Every row gives one point. Any point is a mix of the corners, with weights that add up to 1. It lies inside the corners' shape when no weight is negative. Is each point inside? If not, which corners have a negative weight?

Corners:
(1): [.04,-.60]
(2): [.16,.45]
(3): [-.12,.32]
Points:
[-.09,.58] -> outside (1)
[.16,.14] -> outside (3)
[-.10,-.16] -> outside (2)
[-.09,.24] -> inside
[.04,-.47] -> inside
[.04,.15] -> inside
[.01,.19] -> inside

Corners:
(1): [-.08,-.23,-.42,-.26,-.10,-.22,.33,.33]
(2): [-.44,.27,.34,-.32,.13,.05,-.29,.00]
(3): [-.58,-.14,-.29,.13,.44,.00,.00,.27]
(4): [.52,-.43,-.31,-.19,.24,.38,.04,.02]
(5): [.94,.03,-.10,.83,-.30,.32,.40,-.05]
(6): [.24,.04,-.60,.05,.05,.05,.04,-.19]
(7): [-.10,-.13,.16,.08,-.05,-.03,-.46,-.10]
(8): [-.74,-.03,.38,-.03,.32,-.54,.13,-.24]
(9): [.01,.23,.03,.19,.30,-.47,.09,.16]
Points:
[-.16,-.03,.08,.03,.19,-.15,-.01,.07] -> outside (6)
[-.25,-.05,.06,-.03,.21,-.20,.16,.08] -> outside (6, 7)
[.13,-.13,-.14,.23,-.03,.20,.06,.01] -> outside (9)
[.04,.38,.04,.09,-.09,-.54,.37,.06] -> outside (3, 4, 7)
[-.06,-.03,-.11,.07,.08,-.01,.09,.08] -> inside
[.24,-.23,-.22,.29,.22,.10,.31,.16] -> outside (2, 6, 7)

Corners:
(1): [.01,.13,-.03,.12,.12,-.42,.37,-.42,-.08,.61,.20,.36]
(2): [-.13,.12,.18,-.41,-.22,-.40,-.10,-.07,.26,-.04,-.09,.29]
(3): [.10,-.56,.41,-.28,.24,.44,.05,.53,-.05,-.26,.45,.24]
(4): [-.11,-.07,.72,-.38,-.23,.22,.29,-.23,.38,.34,-.23,.02]
(5): [-.03,.80,-.36,-.16,-.22,.48,-.38,-.39,.32,.02,.34,-.37]
(6): [.93,.28,-.16,.16,.26,-.68,.10,-.51,-.29,.13,.08,.52]
(7): [-.14,-.23,.61,.06,-.12,.61,-.59,.33,.49,-.26,.19,-.31]
(8): [.15,.00,.21,.24,.54,-.03,.21,-.13,-.56,-.42,.10,.31]
(9): [-.11,.20,.37,-.32,-.09,.08,.08,.17,-.36,.36,-.08,.14]
(10): [.19,-.13,-.34,-.21,-.24,-.41,.40,-.23,.26,-.01,.10,-.14]
(11): [.41,.09,.56,.22,-.22,-.04,-.03,.30,.21,-.48,.46,.08]
(12): [-.05,-.07,.35,-.07,.72,.11,.14,-.02,-.27,-.10,.29,-.21]
(13): [.09,.28,.06,.03,.09,-.06,.25,.08,.19,.27,-.15,.24]
Points:
[.08,.10,.12,-.19,-.05,-.14,.09,-.06,.07,.01,.12,.16] -> outside (7)
[.15,-.13,.28,.08,.21,-.19,.04,.17,.03,-.18,.14,.23] -> outside (4, 5, 9)
[-.11,.28,.44,-.33,.10,.06,.33,-.22,.00,-.05,-.18,-.16] -> outside (1, 3, 6, 7)
[.03,.00,.19,-.24,.04,-.11,.03,-.15,.06,.16,.11,.09] -> outside (8, 11, 13)
[.10,.02,.24,-.21,-.19,.05,.04,.06,.22,.06,.13,.11] -> outside (8, 12)
[.01,-.17,.41,-.22,.19,.13,.08,.04,.03,.02,-.04,.04] -> outside (1, 5, 11)

Corners:
(1): [.29,.04,-.06,-.25,-.24,-.11,.16,-.24,-.13,-.27,.00,-.04,.29,-.27,.11,.06,.07,.18,-.26,.30]
(2): [.10,-.21,-.23,.37,.14,-.51,.02,-.01,-.18,-.28,.04,.08,-.22,.34,.17,-.29,.19,.54,.07,-.07]
(3): [.03,-.23,.03,.49,-.21,-.22,-.29,-.27,-.12,-.01,.11,-.39,.56,.11,.34,.05,.05,-.09,.46,.04]
(4): [.16,-.13,-.06,-.02,.28,.05,-.40,-.33,-.06,-.14,-.36,.09,-.10,.16,-.17,-.25,-.35,.34,.27,-.08]
(5): [.94,.51,-.11,-.04,.04,.06,-.18,.03,.01,-.47,.30,.58,.08,-.12,.02,-.20,-.28,-.04,.09,-.34]
(6): [.29,.00,-.08,-.19,.03,-.35,.11,-.52,.39,-.01,.16,-.05,.05,.13,.38,-.38,-.07,.28,-.10,-.12]
(7): [.31,.40,-.07,.21,-.45,.40,.34,-.60,-.03,-.51,.02,.17,-.32,-.29,.54,-.03,-.01,.53,.23,.18]
(8): [.30,-.10,-.34,.38,.14,-.30,.28,-.36,.86,.07,.35,.74,-.38,-.15,-.25,.25,.18,.40,-.21,.08]
(9): [.54,.71,.24,.10,.05,-.36,.19,.40,.54,-.61,-.07,-.25,.15,.68,-.08,.41,.15,.10,.30,-.25]
(10): [.00,.26,.73,.72,-.06,-.07,-.09,-.35,-.01,-.11,.19,.17,-.14,.26,.43,.11,.69,-.18,-.08,-.16]
(11): [.11,.38,-.28,.26,-.08,.16,.21,-.34,-.24,.10,.27,.09,-.02,.31,.21,.19,-.44,-.48,-.12,.05]
(12): [.57,.23,-.40,.30,-.11,.28,.16,.53,-.32,.55,.06,-.15,-.18,.26,-.12,-.15,-.47,-.11,-.21,-.21]
(13): [.15,.13,.28,.34,.08,.09,.01,.30,.22,-.08,.83,-.19,-.09,-.40,-.25,.07,-.18,-.05,-.11,-.05]
(14): [-.02,.23,-.18,-.03,-.56,-.05,-.19,.32,-.09,-.27,-.02,.06,-.20,-.44,.17,.07,-.17,-.02,-.15,-.12]
(15): [.06,-.19,.26,.20,-.13,-.23,.39,-.02,-.24,.08,-.04,-.11,.06,.37,.32,.24,-.31,-.06,-.02,-.29]
(16): [.57,.23,-.11,.10,.24,-.22,.08,-.08,-.07,-.06,-.10,-.07,-.19,-.27,-.13,.15,.31,.05,.27,-.33]
(17): [-.69,-.57,.38,.72,.13,-.30,.15,-.13,.19,.02,.02,-.42,.42,.10,.20,-.50,-.04,-.33,.02,.06]
(18): [.28,-.72,.00,.04,.00,-.42,.05,-.24,-.02,-.10,-.06,.02,-.43,-.12,.10,-.04,.30,-.01,.30,.37]
(19): [-.01,.44,.22,.23,.08,-.13,-.05,-.19,.18,.06,-.08,.43,-.09,-.08,-.07,-.27,-.25,.25,.36,.11]
(20): [.18,-.13,-.65,-.57,-.18,.12,.22,-.06,-.12,.09,.24,.42,-.03,.29,-.37,-.64,-.06,.15,-.01,-.23]
(21): [-.07,-.18,-.14,.03,.25,.38,.00,.07,-.40,.15,.02,.17,-.41,-.23,.93,-.41,.10,.36,.05,-.04]
Points:
[.20,-.04,-.30,.01,-.31,-.09,-.17,.02,-.07,-.36,.14,-.23,.22,.02,.06,-.22,-.17,.07,.08,.13] -> outside (8, 10, 15, 16, 19, 21)
[.16,.21,-.04,.07,-.04,.06,.03,.03,-.22,-.11,.00,-.11,.10,.06,.22,-.20,-.24,.08,.11,-.15] -> outside (8, 10, 18)
[.27,.07,-.16,.07,-.08,-.19,.12,-.17,.10,-.11,.08,.02,.03,.03,-.03,-.05,-.20,.08,.07,-.03] -> outside (10, 21)
[.28,.05,-.05,.11,-.04,-.11,.05,-.16,.03,-.12,.10,.08,-.05,.02,.16,-.12,-.06,.08,.05,-.05] -> inside
[.23,.03,.30,.32,.25,-.24,.03,.18,.02,-.39,.02,.10,-.26,-.12,.07,.42,.22,-.12,-.09,-.09] -> outside (3, 6, 7, 12, 19, 20)
[.26,.15,-.09,.12,-.02,-.07,.09,-.12,.07,-.08,.14,.13,-.12,.01,-.04,-.07,-.07,.03,.00,.00] -> outside (3, 15, 21)
[.60,.21,-.44,-.34,-.03,.02,.12,-.03,-.06,-.20,-.06,.33,-.30,.13,-.01,-.05,-.23,.32,.01,-.19] -> outside (3, 10, 13, 17, 19)
[.25,-.03,-.04,.17,-.04,-.13,.03,-.11,.08,-.12,.09,.06,-.07,-.03,.12,-.02,.08,.13,.04,-.09] -> outside (11, 19)

Corners:
(1): [.13,-.19,-.32,.46,.27,.02,-.06,.70,.03,.20,-.33,-.39,.64,.33,-.29,.47,.16,.03,.17,.14]
(2): [.40,-.10,.08,-.08,.14,.09,-.87,.29,.54,.53,-.10,.08,.38,.23,-.04,-.23,.07,.08,.48,.28]
(3): [.05,.15,-.21,-.28,-.15,.42,-.58,-.06,-.10,-.32,.02,-.29,-.01,-.09,.09,.02,.04,-.06,-.82,-.33]
(4): [.20,.56,.04,.13,.18,-.35,.66,-.33,-.50,-.12,.15,.02,-.40,.12,-.09,-.28,.24,-.32,.06,-.23]
(5): [.37,.21,-.06,-.10,-.43,.10,.57,-.45,-.22,-.25,.39,.14,.13,-.28,-.10,-.07,.00,-.22,-.10,-.04]
(6): [-.03,.18,-.43,-.40,-.24,.12,.80,-.46,.06,-.31,-.02,.05,.03,.07,-.18,-.52,-.10,.31,.04,-.17]
(7): [.05,-.64,-.24,.16,.15,-.52,-.66,.21,.13,-.16,-.52,-.10,.77,-.01,-.11,-.11,-.19,-.14,.19,.05]
(8): [-.38,.41,.36,-.12,-.33,-.10,.62,-.62,.04,-.12,.08,.07,-.45,.09,-.13,.04,-.17,.17,-.06,-.25]
(9): [.20,-.40,-.32,-.02,-.29,-.05,-.36,.62,.17,.22,-.18,-.48,.02,-.18,.43,.09,.07,-.06,.43,.17]
(10): [.03,.02,-.46,-.35,.06,-.15,-.51,.26,.22,.16,-.05,-.10,.30,-.27,.00,.34,.00,-.31,.36,.05]
(11): [.05,.02,.26,-.42,.28,.29,-.21,-.14,.26,.17,-.13,-.49,.15,-.55,-.04,-.20,.08,-.09,-.57,.03]
(12): [-.19,-.11,.13,-.16,.22,.26,-.70,.23,-.44,-.34,.02,-.08,-.17,-.22,-.24,-.05,.08,.66,-.38,.44]
(13): [-.16,.49,-.20,.10,-.39,-.28,.22,-.77,-.53,.30,.41,-.06,-.27,.29,-.27,-.17,-.11,-.04,-.10,-.17]
(14): [.39,-.42,.03,-.54,.27,.47,-.46,-.40,-.22,-.32,-.19,-.22,-.60,.01,-.18,.25,-.07,.07,-.27,.13]
(15): [.10,.15,-.36,.13,.03,.01,.44,-.33,.16,.23,.30,.20,-.23,.07,.19,-.09,-.54,-.14,-.82,.03]
(16): [.36,-.06,.00,-.57,.37,-.09,-.14,-.32,-.42,-.28,-.06,.03,-.14,.09,.40,.24,-.14,.37,-.28,.28]
(17): [.46,-.02,-.47,.23,-.01,-.01,-.29,.45,.33,.20,-.23,-.23,.44,-.21,-.26,.01,-.18,.45,.63,-.40]
(18): [.01,.50,.23,.12,.00,-.04,.81,-.15,-.26,-.46,.30,-.24,.17,.01,-.04,-.33,-.48,-.49,-.07,.41]
(19): [-.04,-.23,-.25,.17,.35,.53,-.38,.60,.23,.28,-.45,.03,.69,-.21,.52,.14,.08,.01,.33,-.06]
(20): [.28,.27,-.09,-.46,-.15,.18,-.22,-.13,-.25,.03,-.80,-.10,-.23,-.28,-.26,-.09,.04,.14,-.33,.33]
(21): [.16,.35,.19,-.44,-.44,.16,.85,-.05,-.44,.50,.21,.36,-.20,.04,-.34,-.12,-.38,-.12,-.14,-.53]
Points:
[.08,.04,-.05,-.08,-.06,.05,.23,-.09,-.19,-.22,-.12,-.04,-.05,-.03,-.04,-.03,-.17,.07,-.21,.00] -> outside (2, 10, 11, 13)
[.13,.11,-.10,-.16,.01,.10,.05,-.18,-.06,-.05,-.03,-.05,.00,.00,-.13,-.08,-.09,.04,-.13,-.03] -> outside (9)
[.28,.07,-.29,-.08,-.06,-.06,-.11,-.10,-.07,-.06,-.04,-.09,.03,-.04,-.10,-.05,-.09,-.02,-.10,.15] -> outside (8, 11, 19, 21)
[.16,-.10,-.06,-.14,.06,.15,-.41,.25,.03,.06,-.26,-.15,.17,-.15,-.01,.17,.11,.08,.07,-.11] -> outside (6, 13, 15, 18)
[.11,.03,-.01,-.14,.08,-.03,.09,-.14,-.26,-.03,-.01,-.05,-.06,-.11,.09,.12,-.10,-.07,-.23,.15] -> outside (2, 3, 6, 17)
[.09,.14,-.07,-.10,.03,.07,.06,-.13,-.08,-.04,-.04,-.01,.03,-.02,-.10,-.05,-.07,.02,-.12,-.04] -> outside (9)
[-.02,.30,.27,-.24,-.13,.22,.11,-.26,-.22,.03,.11,-.03,-.26,-.18,.15,-.18,.00,.00,-.46,.09] -> outside (1, 6, 7, 10, 14, 17)
[.02,.25,-.19,-.02,-.15,.09,.07,-.21,-.04,-.06,.08,.00,-.15,.00,.02,-.13,-.07,.02,.00,-.04] -> outside (1, 7, 11, 16, 21)
